Each row of a before or after table is a point. One or more steps were done to the points. Then noise was added and the rows were shuffled. The steps act on columns, c1 being the first. Write out the steps. A step turns or swaps two columns, mirrors them in a line or flattens them onto one, adds a multiple of one to another, or multiplies or shifts one. Angles are multiples of 10 degrees, from the lower column toward the higher: turns from -170 to 170, lines from 10 to 170 but not 90. Use the fewest steps. Two steps may share a column if one is a turn and the other turns, adds or multiplies; they go together, in the order done. Otherwise the lowest column goes first.

Before, 12 rows:
[[ 0.13  0.00  0.01]
 [-0.25 -0.49  0.12]
 [-0.41 -0.14  0.39]
 [ 0.22  0.10 -0.15]
 [ 0.15 -0.33  0.06]
 [ 0.29  0.13 -0.15]
 [ 0.06 -0.31  0.17]
 [ 0.10  0.30  0.02]
 [-0.23 -0.03  0.29]
 [ 0.17  0.11 -0.11]
 [ 0.04 -0.39  0.24]
 [ 0.13 -0.17  0.17]]
After:
[[-0.12  0.22 -0.17]
 [-0.16 -0.67  0.02]
 [-0.12  0.00 -0.03]
 [-0.12 -0.78  0.21]
 [ 0.12 -0.05  0.35]
 [ 0.25 -0.28  0.52]
 [-0.09  0.61  0.00]
 [-0.12 -0.63  0.14]
 [ 0.19 -0.98  0.21]
 [-0.22  0.27 -0.25]
 [-0.18 -0.34  0.13]
 [-0.16  0.20 -0.21]]
Steps: mirror c1 and c3 in the line at 100 degrees; multiply c2 by 2

Before (10 x 6):
[[ 0.54  0.17 -0.01 -0.13 -0.39  0.05]
 [ 0.28 -0.38 -0.23  0.19  0.13 -0.30]
 [-0.34  0.13  0.17  0.11  0.39  0.49]
 [-0.01 -0.16  0.19 -0.23  0.14  0.56]
 [-0.20 -0.31  0.16 -0.21 -0.01 -0.13]
 [-0.30 -0.25 -0.31  0.22  0.39  0.14]
 [-0.08 -0.51 -0.26 -0.23  0.29 -0.21]
 [ 0.15  0.12 -0.59 -0.08  0.26  0.18]
 [ 0.33 -0.32 -0.53  0.00 -0.36 -0.17]
 [ 0.37  0.12  0.18 -0.29  0.15  0.42]]
After (10 x 6):
[[ 0.61 -0.33  0.03  0.00 -0.38 -0.18]
 [-0.29 -0.30 -0.05 -0.20  0.00 -0.12]
 [ 0.12 -0.50 -0.17 -0.24  0.30 -0.22]
 [ 0.25  0.18  0.48 -0.13 -0.40  0.03]
 [-0.29  0.14 -0.21  0.10  0.39  0.50]
 [ 0.56  0.12 -0.14 -0.08  0.27  0.16]
 [ 0.17 -0.25 -0.46  0.21  0.39  0.15]
 [-0.23 -0.16  0.11 -0.23  0.14  0.56]
 [ 0.39 -0.36  0.10  0.19  0.13 -0.29]
 [-0.04  0.11  0.45 -0.29  0.15  0.44]]
Steps: add -0.3 times c4 to c3; turn c1 and c3 by 60 degrees

Before, 11 rows:
[[ 0.32  0.03  0.10  0.02  0.20 -0.21 -0.13  0.00  0.08 -0.11  0.13]
 [-0.09  0.00 -0.73  0.09 -0.21  0.33 -0.36 -0.28  0.05 -0.12 -0.07]
 [ 0.09 -0.40 -0.10 -0.04  0.01 -0.32  0.18 -0.39 -0.16 -0.08  0.04]
 [ 1.03 -0.14 -0.08  0.62  0.64 -0.14  0.18 -0.39 -0.04 -0.19 -0.10]
 [ 0.29  0.01  0.05  0.04 -0.09  0.22  0.22  0.59 -0.24 -0.16  0.03]
 [-0.13 -0.18  0.04  0.21  0.05 -0.11  0.28 -0.34  0.06 -0.34  0.05]
 [-0.08  0.21 -0.80  0.08 -0.05 -0.25  0.23  0.22 -0.08 -0.26  0.19]
 [-0.14 -0.01 -0.02  0.03 -0.26  0.15  0.02 -0.28 -0.30 -0.02 -0.82]
 [-0.09 -0.19  0.05  0.04  0.73  0.23  0.08 -0.29 -0.10  0.02  0.00]
 [ 0.59  0.20 -0.15  0.05 -0.06  0.05  0.14 -0.36 -0.08 -0.04  0.16]
 [-0.11 -0.01  0.01  0.92  0.00  0.24 -0.42 -0.37 -0.45  0.12 -0.32]]
After (11 x 11):
[[ 0.26  0.20 -0.16  0.07 -0.07  0.04  0.13 -0.37 -0.10 -0.05 -0.56]
 [ 0.38 -0.01 -0.02 -0.56 -0.26  0.15  0.02 -0.26 -0.31 -0.02  0.50]
 [ 0.42 -0.14 -0.08 -0.53  0.65 -0.14  0.17 -0.39 -0.05 -0.19 -1.00]
 [-0.21  0.21 -0.79  0.05 -0.04 -0.24  0.22  0.21 -0.07 -0.27 -0.06]
 [ 0.05 -0.40 -0.09  0.06 -0.01 -0.32  0.20 -0.41 -0.17 -0.10 -0.08]
 [-0.08 -0.20  0.05 -0.03  0.74  0.25  0.08 -0.29 -0.10  0.01  0.05]
 [ 0.11  0.04  0.10  0.08  0.20 -0.22 -0.13  0.00  0.09 -0.12 -0.32]
 [-0.22 -0.19  0.05 -0.12  0.06 -0.10  0.29 -0.34  0.06 -0.35 -0.01]
 [ 0.15  0.02  0.07 -0.02 -0.09  0.23  0.23  0.59 -0.23 -0.16 -0.26]
 [-0.08  0.00 -0.72 -0.10 -0.22  0.32 -0.35 -0.29  0.07 -0.14  0.05]
 [-0.34 -0.01  0.02 -0.91  0.00  0.24 -0.43 -0.36 -0.45  0.12 -0.13]]
Steps: turn c4 and c11 by -140 degrees; turn c1 and c11 by -50 degrees

Before (9 x 14):
[[-0.02  0.19  0.11  0.29 -0.27 -0.37 -0.37  0.00 -0.07  0.22  0.07 -0.15
   0.48 -0.02]
 [ 0.81 -0.54 -0.04 -0.30  0.27  0.25 -0.06 -0.21  0.36 -0.45 -0.51 -0.13
   0.03  0.46]
 [ 0.20  0.48 -0.30  0.30 -0.22  0.11 -0.23  0.26 -0.27  0.01  0.02 -0.15
   0.39 -0.05]
 [ 0.05  0.26 -0.24  0.13 -0.16 -0.10 -0.32  0.49  0.10  0.37  0.28 -0.01
   0.23  0.10]
 [ 0.24  0.05 -0.08  0.21 -0.27  0.11 -0.19  0.15 -0.06  0.29  0.40 -0.04
   0.79 -0.15]
 [ 0.23 -0.21  0.14  0.13  0.60  0.26 -0.09  0.13 -0.03 -0.17 -0.25 -0.01
   0.12  0.44]
 [ 0.32  0.28 -0.08  0.07  0.18 -0.32  0.10  0.16 -0.03  0.26 -0.05  0.06
   0.49 -0.05]
 [ 0.09 -0.12 -0.37 -0.10  0.73 -0.10 -0.03 -0.12  0.09 -0.55 -0.07  0.10
   0.20  0.62]
 [ 0.70 -0.19  0.10 -0.44  0.50  0.20 -0.33 -0.21  0.00 -0.27 -0.08 -0.22
   0.03  0.26]]
After (9 x 14):
[[ 0.30 -0.18  0.11  0.12  0.60  0.29 -0.09  0.12 -0.04 -0.38 -0.26 -0.01
   0.10 -0.24]
 [ 0.17  0.44 -0.29  0.33 -0.21  0.12 -0.25  0.28 -0.26  0.00  0.04 -0.15
   0.42  0.15]
 [ 0.98 -0.58 -0.06 -0.36  0.28  0.26 -0.06 -0.22  0.37 -0.41 -0.46 -0.10
   0.05 -0.21]
 [ 0.80 -0.16  0.10 -0.44  0.48  0.18 -0.35 -0.22 -0.01 -0.29 -0.03 -0.22
   0.01 -0.01]
 [ 0.37 -0.12 -0.37 -0.11  0.73 -0.13 -0.05 -0.12  0.09 -0.30 -0.03  0.12
   0.19 -0.66]
 [-0.12  0.21  0.16  0.28 -0.29 -0.35 -0.36 -0.01 -0.12 -0.06  0.11 -0.15
   0.48  0.15]
 [ 0.12  0.25 -0.11  0.11  0.17 -0.28  0.10  0.14 -0.05 -0.15 -0.02  0.06
   0.50  0.37]
 [-0.15  0.26 -0.22  0.19 -0.16 -0.10 -0.30  0.50  0.13 -0.23  0.30  0.02
   0.24  0.26]
 [ 0.08  0.11 -0.08  0.21 -0.27  0.11 -0.20  0.17 -0.08 -0.06  0.39 -0.06
   0.76  0.41]]
Steps: turn c1 and c10 by 30 degrees; turn c10 and c14 by 120 degrees
